Rows are points. Each copy is the shape, with its points in the same order, stretched, turned, moved and blurred by noise. Is it also mirrored, or only turned?
In the rows, 128 means zero.

Shape (6 x 3):
[[ 97 137  72]
 [112 195 142]
 [136 168  76]
 [164 102 108]
 [152 112 163]
 [129  99 180]]
Copy 1, 6 rows:
[[187  63  91]
 [119 145  50]
 [139  49  59]
 [108  51 156]
 [ 89 121 168]
 [113 153 189]]
Copy 1 is: mirrored
Copy 2, 6 rows:
[[ 68 164 200]
 [129 220 170]
 [ 48 222 166]
 [ 85 132 114]
 [135 133  99]
 [147 100 103]]
Copy 2 is: only turned

Shape, 9 rows:
[[ 43  76 144 140]
 [137  98 178 145]
 [106 113 145 141]
 [ 27  39  83  87]
 [150 171 128 158]
 [ 91 135  99 138]
 [191 102 163  77]
 [169 167 139 168]
 [141 138  92 217]]
Copy 1, 9 rows:
[[ 85  45 134  84]
 [150  59 135 139]
 [121  89 134 127]
 [102  75 146   7]
 [144 131 154 182]
 [113 124 150 126]
 [210  95 110 122]
 [154 127 159 205]
 [138 125 206 185]]
Copy 1 is: mirrored
Copy 2, 9 rows:
[[146  91  52 132]
 [168 119 146 155]
 [140 115 131 126]
 [ 96 139  12 159]
 [135 146 153  85]
 [118 135  95  85]
 [121 142 193 194]
 [161 146 169  90]
 [168 184  93  48]]
Copy 2 is: mirrored

Shape, 10 rows:
[[163 130 149 153]
 [138  59 165 165]
 [194  17 115 139]
 [128 117 147 143]
 [150  76 149 116]
 [171  15  97 162]
 [129 133  82  85]
 [186 174  83  86]
 [ 97 153 117 169]
 [171 171 117 119]]
Copy 1 (10 x 4):
[[163 112 163 100]
 [106  87 178  39]
 [ 82  20 130  64]
 [129 138 154  83]
 [122 103 128  60]
 [ 59   7 164  79]
 [100 126  87 131]
 [169 116  79 170]
 [128 154 176 121]
 [171 121 112 145]]
Copy 1 is: only turned
Copy 2:
[[147 149  82 118]
 [ 90 176  66 167]
 [120 141  34 224]
 [116 144 102 130]
 [123 147 101 173]
 [ 96 129  18 212]
 [135  75 131 141]
 [195  78 116 114]
 [ 95 112  97  88]
 [178 114 110 102]]
Copy 2 is: only turned
Copy 3:
[[ 96 179 124 148]
 [ 56 121 133 149]
 [ 58 130  97 247]
 [105 133 133 130]
 [ 89 127 144 165]
 [ 57 103  78 216]
 [170 112 120 142]
 [177 184 104 176]
 [131 124 111  78]
 [149 192 118 149]]
Copy 3 is: only turned
Copy 4:
[[119 149  88 137]
 [193 118  56 176]
 [210 112  52  81]
 [138 126 105 161]
 [184 134 108 128]
 [200  81  42  99]
 [104 107 182  82]
 [ 59 154 174  38]
 [ 83  92 117 176]
 [ 71 158 140  91]]
Copy 4 is: only turned

Shape, 12 rows:
[[138 132  64  75 102 118]
 [123  69 100  59  95 113]
 [177 161 184 171 121 170]
 [142 112  81  85 100  88]
 [122  98  85  84  54  78]
 [123 141 131  57 116 106]
 [223 157 178 125 160 133]
 [154 111 164 160 149 116]
 [135 160 139  88 104  83]
 [193 164 163 168 130 190]
 [155 178 135 189 178 182]
 [177 132 124 131 115  95]]
Copy 1 (12 x 6):
[[164  60 119  51  84 121]
 [153  58 134 105  39  79]
 [154 189  71 183 157 220]
 [140  69 118  64  56 117]
 [130  44 154  61  30 131]
 [174 136 137  92  57 107]
 [176 210  49 165  95 182]
 [102 172  76 155 127 158]
 [155 158 135  88  55 157]
 [164 182  57 180 171 220]
 [124 181  42 141 239 194]
 [130 140  86 100  77 172]]
Copy 1 is: only turned
Copy 2 (12 x 6):
[[152 177 112  79 183 145]
 [156 211  88 122 112 165]
 [168  24 180 191 135 149]
 [155 182  83 107 162 125]
 [173 181  53  81 119 141]
 [184 204 157 101 127 120]
 [187  86 178 232 187  88]
 [117 102 126 196 125 120]
 [190 170 138 108 134  92]
 [157  13 184 196 168 163]
 [ 89  39 199 159 193 156]
 [158 113 104 156 169 104]]
Copy 2 is: mirrored
Copy 3, 12 rows:
[[176 149 136  60 135 135]
 [175 146 128  65  87  72]
 [117  95 139 221 132 143]
 [177 129 147  63 121  96]
 [185 160 151  66 131  58]
 [118 161 160  88  95 105]
 [142  63 175 188  80 157]
 [111  71 133 164 107  89]
 [119 145 177 106 116  97]
 [137  92 135 216 135 174]
 [ 96  78 107 176 165 187]
 [161  88 159 128 129 110]]
Copy 3 is: only turned

Shape (11 x 6):
[[124 164  92 151 165 104]
 [133 157  87 124 137 167]
 [112 136  64 137 100 169]
 [110 160  86 157 153 171]
 [ 93 167  40  99 157 151]
 [129 146 179 119 139 123]
 [140 123 160 137 125  95]
 [106 186 100 137  94 143]
 [ 89 126 205 152 134 103]
 [106 107 183 141 106 109]
 [109 145 145 134 167 107]]
Copy 1 (11 x 6):
[[118 168 105 116 180 105]
 [ 76 174 161  92 142 143]
 [ 62 134 154  63 150 176]
 [ 57 193 116  94 142 135]
 [ 98 220 167  46 191 154]
 [167 127 124 115  70  89]
 [168  90 102 130 112 103]
 [ 89 121 144  52 133 112]
 [175  94  38 107  53  99]
 [166  72  72 114  67 133]
 [158 155  82 117 114 102]]
Copy 1 is: mirrored
Copy 2 (11 x 6):
[[144 121 101 154 178  98]
 [123 127 163 132 149  91]
 [150 131 187 107  97  89]
 [135  92 163 161 142  75]
 [158 136 148  88 199  86]
 [ 86 110 103 136 125 124]
 [113 121 100 137 112 140]
 [140 151 147 101  91  68]
 [ 96  68  88 145  85 117]
 [106  95 105 121  68 131]
 [114  96  91 144 162 117]]
Copy 2 is: mirrored
Copy 3, 11 rows:
[[ 66 168 132 153 126 102]
 [123 187 192 138 129 113]
 [148 176 192  93 160 117]
 [102 203 171 149 140 137]
 [ 97 164 249 159 157 109]
 [123 119 124 120 106 153]
 [112 100  87 104 116 116]
 [100 185 184  67 121 155]
 [102  86  69 108 129 202]
 [131  83  87  75 139 166]
 [ 89 120 126 143 130 148]]
Copy 3 is: only turned

Shape:
[[ 87 159 168 149 169  89 135 143]
 [124 156 144 147 146 107 156 133]
 [ 81 100 106 123  92 127 146 148]
 [121  52  87 151 160 119 146 123]
 [123 173 139  86 148 102 122 130]
 [117 152 158  93 143 193  57 153]
 [111 163 164  86 151 225  97 108]
 [ 80  91  94 136 103 112 106  95]
 [ 72 162 157 122 193  83 162 122]
 [105 185 115 104 141 203  73 148]
 [ 81 120  80 149 129 109 142 105]
 [135 141 159 167 133  83 138 129]]
Copy 1 (12 x 8):
[[100  27 134 168 152 106 101 118]
 [ 94  90 112 141 141 119 107 122]
 [159 111 138 125 151 143  88  77]
 [195  95  94 132 108 178 151 104]
 [ 99  82 172 122 181 138 137 112]
 [155 102 249 136 118 124 105 133]
 [138 128 231  83  91  89 135 118]
 [212  89 126 132 185 128 129 108]
 [ 97   9 130 121 152 117 142  95]
 [150  93 236  82 133 129  96 151]
 [174  70 108 100 174 135 129 114]
 [ 99  97  93 197 159 107 100 135]]
Copy 1 is: mirrored
Copy 2, 12 rows:
[[146 214 172 151  87  85  85 155]
 [148 150 148 129  94 100  93 137]
 [ 91 142 125 172 132 130  68  60]
 [ 68 163 117  88 147 134  55 120]
 [128 166  85 154  75 103 114 152]
 [122 210 137 123  54 151 165 102]
 [109 193 152 110  10 109 194 113]
 [108 178 103 151 167 103  99  78]
 [118 220 141 154  59  55  74 184]
 [145 196 105 105  37 137 135  83]
 [115 171 101 122 138  89  57  97]
 [168 152 169 138 131 112 109 142]]
Copy 2 is: mirrored
Copy 3 (12 x 8):
[[145  67 171  75 108  96 107  93]
 [138  72 149  96 121 113 111 132]
 [213 139 121 131 120  80  89 134]
 [198 110 184 127  75 161 133 124]
 [137  92 131 125 158  95 149  91]
 [ 88 172 154 164 189  95 130  53]
 [ 92 181 136 130 218 135 123  43]
 [193 172 144 108  91  91 139 155]
 [183  54 170  51 134 113 129  71]
 [121 168 167 169 226  84 128  95]
 [199 126 156 101 116  96 137 154]
 [114  65 148  91  84 102 121 148]]
Copy 3 is: mirrored

Shape, 13 rows:
[[146 101 149  79 141 164 104 134  96]
 [ 81  47 177  97 158 106 127 102  42]
 [155 126 135 145 144  95 127 145 134]
 [119 128 136 106 164 133 164 100 113]
 [121 169 147 121 138 113 119 118 119]
 [160 137  85 136 118  88 110 108 149]
 [120 143 100  57 140 137 104 134 193]
 [164  94 115 115 134 112 152 145  91]
 [130 120 161 174 158 183 143 100 107]
 [150 104 158 115  87 135 135 135  73]
 [162 157 174 124  96 162 113 164 131]
 [108 103 116 118 143 128 102 136  47]
 [ 93 129 164 135 107 121 148 151 146]]
Copy 1:
[[116 131 114 145  88 121 183  74 135]
 [126 113 159  78 101  95 249 122 194]
 [135  94 139 160 150 145 137 114 115]
 [130 133 107 134 164 102 144 116 163]
 [136 123 137 137 148 153 105 123 170]
 [110 113 155 186 135 114 102 161 116]
 [ 46 149 115 158 155 127 117  84 125]
 [149 128 138 169 137 109 173 112  99]
 [162  96  77 121 111  95 129 122 137]
 [150 153 115 141 103 140 178 138 115]
 [137 137  84 151 118 188 122  96 102]
 [160 121 182 121  81  98 154 112 148]
 [111 137 100 102 168 160 137 136 117]]
Copy 1 is: mirrored
Copy 2, 13 rows:
[[130  73 112 145 119 170 139 139  96]
 [151  74 118 152 196 111 219 142  59]
 [116 141 102 114 120  69 122 139  99]
 [118 102 160 111 121 131 142 158 109]
 [112 111 159 122 125  85 102 121  94]
 [120 170 122 118  91  81 110  91 115]
 [113 111 138 114  84 125  95  66 174]
 [154 115 102 150 100 114 160 153 104]
 [ 92 137 132  85 158 162 129 220  86]
 [189  87 104 172 122 141 141 148  74]
 [145  93 105 131 115 136  72 147 100]
 [124 113 126 174 149 121 155 135  92]
 [161 121 117 121 151  88 107 133 133]]
Copy 2 is: only turned

Shape:
[[201 149 121 138 166 149 156 131 136]
 [107 145  60 123 148 129  49 140 151]
 [117  91  60 141 103 144 137 119 121]
 [130 128 104  83 155 112 109 135 147]
 [108  55 140 158  75 169 141 142 137]
 [137 118 133 154 167 147 162 125 142]
 [113  93 127 140 166 119 128 135  84]
 [111 137 134 133 164 116 123  96 121]
 [118 136  88 130  44 109  90 126  94]
 [187 132  99 139 166 123 162 143 141]
 [109 141 109 155 162 111 154 146 141]
 [102 146 127 123 163 162 135 139 116]]
Copy 1:
[[136 163 141  87  98 197 115 145 154]
 [152 173 112 122 151 173 249 116 116]
 [163 117 189  91 151 132 204  61 107]
 [110 133 112 112 115 169 175 141 125]
 [177  89 211 117 148  84 137 103 100]
 [150 136 140 102 128 143 120 124 159]
 [166 129 126 114 108 127 150  75 130]
 [145 137 100 116 147 164 141 109 141]
 [173 128 150  89 164 143 201  80  45]
 [137 142 140  67  90 174 133 137 153]
 [146 143 116  75 131 127 149 124 143]
 [127 178 122 132 146 139 156 102 132]]
Copy 1 is: mirrored
Copy 2, 12 rows:
[[119 168 110  83 112 196 146 121 155]
 [183 109 159  85 168  69 231  83 125]
 [111 136 132  91 140  85 141  96  84]
 [166 115 154 110 181 116 165 115 127]
 [ 57  85  95 126  87 101  66 153  82]
 [ 97 127 137 136 120 150 141 140 131]
 [137 151 148 151 151 107 128 164 126]
 [150 142 144 157 156 125 165 114 144]
 [148 148 119  85 125  63 141  65 136]
 [102 155 135  75 131 166 157 122 149]
 [116 121 184 123 142 120 176 126 164]
 [158 132 168 153 132 128 150 138 130]]
Copy 2 is: mirrored
Copy 3, 12 rows:
[[100 122 102  94 105  78 138 134  82]
 [158 118 163 112 133 151 155 205 213]
 [142  83  68 119 128 140 134 146 154]
 [136 133 168 141 139 140 129 151 130]
 [145 133  17 153 101 102 110 109 158]
 [107 140  92 123 141  92 131 128  99]
 [ 92 108 110 161 147 111  92 120 144]
 [119 127 139 115 162 128 102 158 123]
 [162  99 101  94 107 159 102 136 203]
 [110 116 115 111 122  81 147 112  84]
 [115 155 132 123 159 111 148 110 129]
 [ 99 156 124 122 135 140 127 154 146]]
Copy 3 is: only turned

Shape:
[[198 140  83 103  78 112 177 155 148 134  99]
 [105 194 145 147 150 114 126 124 191 120 137]
 [ 93 107 157 121  49 160 132 115  76  98  48]
 [158 165 110 153 163 115 178  79 125 113 178]
 [121 142 156 163 137  84 167 125 135 118 173]
 [133 106 150 116  66 202 103 158 123  73  82]
 [160  87 100 111 136 109 160 151 150 122 107]
 [124 136 127 185 140 101 145  45 172 145 177]
 [ 77 156 152 181  62 123  85 149 161  72 155]
 [132 159 215 199 103 108 124 117 179 107 162]
 [149 154  98 168 140 139 153 165 151 172 146]
 [184 132  96 143 134 102 131 134 119 117 101]
 [102 101 157 108  68 162 153  98 111  88 115]
 [116 114 172  87  59 148  88 122  95 115 119]]
Copy 1, 14 rows:
[[124 168 175 214 122  62 128 131 107 120 155]
 [169  70 111  74  50 101 134 167 119 119 184]
 [191 183 159 152 134 155 173  51 107 136  59]
 [155 128 145  79 103 117  36 197 117 107 151]
 [168 108 164  51  99 124 106 146 136  89 151]
 [179 172 148 158 150 147 212  94 159 147 141]
 [ 85 134 140 152 133  84 153 117 109 107 144]
 [102 119 140  44  53 142  86 226 127  96 129]
 [200 136 130  50  80 125 208 140 219  85 123]
 [193 136 180  10  36 139 147 160 170 111 210]
 [167  97 162 155  99 142 118 178 111  91 190]
 [136 158 136 149  81 105  96 115 135 107 152]
 [157 169 159 111 160 143 162 122 115 142  74]
 [162 134 156 135 151 160 157  90 167 168  81]]
Copy 1 is: mirrored
Copy 2 (14 x 11):
[[182 204 125 125 166 122 153  98  81 188  87]
 [188 139 169 148  90 182 102 100 124 165 160]
 [112 110  58  45 173  76 163 173 163 113 195]
 [130 167 200 186 124 125 148 122 149 185 104]
 [173 143 140 200  82 119 147 107 114 190 176]
 [161 108  59  80 178 152 161 170 119 122 153]
 [152 209 137 163 113 143 161 110  80 112 109]
 [146 179 190 199  90 123  98 166 143 133 147]
 [181 118 102 146 148 154 118 156  64 202 232]
 [249 115  99 202  90 149 123 118 136 194 203]
 [161 206 133 191 106 167 103 132 119 199  96]
 [135 188 136 180 174 122 148  99 117 142 109]
 [135 104  92  77 121  97 170 185 136 130 172]
 [147  66  64  95 142  71 127 166 109 122 148]]
Copy 2 is: only turned
